Each row of a before or after table is a point. The points were changed in one or more steps. Then noise was added and the rows were shuffled. The steps act on how far a point lies along the listed directions, d1 being the first. Name the steps. A step turns or swaps two directions, mirrors them in a line or flattens them onto one, adds a multiple of one to another, or multiplies one. Angles are multiples of 10 degrees, from the lower direction toward the higher: turns from -170 to 170, lines from 10 to 170 but not 90. Use the fewest steps. Two steps may share a direction if one is a turn and the other turns, adds or multiplies; they go together, in the order done. Otherwise the lowest direction goes first.

Directions:
(1): |  49 | -19 |
(2): | 19 | 49 |
Before (8 x 2):
|  62 |  53 |
|  32 |  26 |
| -69 |  38 |
|   6 | -32 |
| -72 | -11 |
|   4 | -26 |
|  -8 |  -9 |
|  20 |  14 |
After:
| -18 |  23 |
| -17 | -76 |
| -17 |  22 |
|  84 |  11 |
| -12 |  -1 |
| -58 | -46 |
|  22 |   9 |
|  45 |   0 |
Steps: swap d1 and d2

Directions:
(1): |  46 |  46 |  -1 | -36 |
(2): | -26 |   5 | -65 | -25 |
(3): | -42 |   4 |  36 | -50 |
(4): | -32 |  58 |   4 |  34 |
Before, 10 rows:
|   1 | -25 | -53 |  36 |
|  49 |  12 | -18 | -31 |
| -49 |  33 |  35 | -30 |
|  17 | -20 |  12 |  27 |
| -34 |  -5 | -25 | -15 |
| -93 | 119 |  50 |  45 |
|  31 | -19 | -47 |  37 |
|  28 |  -9 | -45 |  11 |
| -14 |   9 |  24 |   9 |
|  26 | -24 | -13 |  17 |
After, 10 rows:
| -21 |  -3 | -53 |   8 |
| 116 |  91 |  46 | -67 |
| -32 | -13 | -60 | -15 |
|  48 |  19 |  53 |  15 |
|  32 | -15 | -14 |  26 |
| -22 | -14 |   2 | -31 |
| -42 |  24 | -15 |  33 |
|  12 |  10 |  22 | -12 |
|   4 | -23 | -59 | -13 |
| -28 | -18 | -23 | -13 |
Steps: swap d1 and d4; mirror d2 and d3 in the line at 140 degrees

Directions:
(1): |  49 | -65 | -42 |  -3 | -13 | -50 |   9 | -31 |  18 |
(2): | 81 | 45 | -6 | 21 | 16 | 34 | -1 |  3 | 45 |
(3): |  -6 | -13 |  -8 | -22 | -38 |  70 |  52 | -53 |  -3 |
(4): |  24 | -14 |  82 | -43 | -27 | -20 |  27 |  26 |  25 |
(5): | -10 |   0 |  -2 |  26 |  58 | -17 |  89 |  13 |   0 |
Before, 10 rows:
|  14 |  53 | -35 |  59 |  67 |  42 |  23 |  35 |  18 |
|  59 | -25 |  23 |   4 |  17 | -70 |  52 |   2 |  12 |
|  59 | -19 | -29 |  34 |  10 |   6 |  -5 |  -7 |  47 |
| -77 |  19 | -34 |  41 |  50 |  27 | -18 |   0 |  -8 |
|   5 |  43 |  -4 |  35 |  25 |  34 | -46 |  -5 |  -1 |
| -68 | -26 |  30 | -25 |  30 | -61 |  61 |   1 | -21 |
|  -5 |  30 |  58 | -34 | -26 |  73 |  41 | -23 |  21 |
|  -5 | -49 | -10 | -46 | -55 |  34 |  38 | -48 |  30 |
| -41 |  -5 |  61 | -33 |  10 | -48 |   5 |  46 | -28 |
|  70 | -24 | -77 |  30 |  -9 | -20 |   5 | -13 |  23 |
After:
|  72 |  41 |  54 | -27 |   0 | -25 | -32 |  21 |  58 |
| -27 | -68 | -21 |  -3 | -27 |   6 |   7 | -37 |   2 |
|  59 | -42 |  39 | -31 | -49 | -33 |  33 | -35 |   6 |
|  60 |  56 |  52 | -13 |  21 |  22 |  28 |  25 |  29 |
| -46 |  10 |  -2 |  21 |   2 |  54 | -15 | -30 | -32 |
| -23 |  33 |  -9 |  12 |  -2 |  60 | -86 |  -6 |  22 |
|   7 | -71 | -66 |  -8 | -50 | -25 |   3 | -33 | -12 |
| -20 | -34 | -14 |   1 |  29 | -91 |  -5 |  34 |  15 |
| -79 |   7 |  55 | -11 |  28 | -41 |  12 |  42 | -20 |
| -50 |  -8 |   7 | -35 | -71 |  69 | -42 | -10 | -23 |
Steps: turn d2 and d3 by 140 degrees; mirror d4 and d5 in the line at 20 degrees
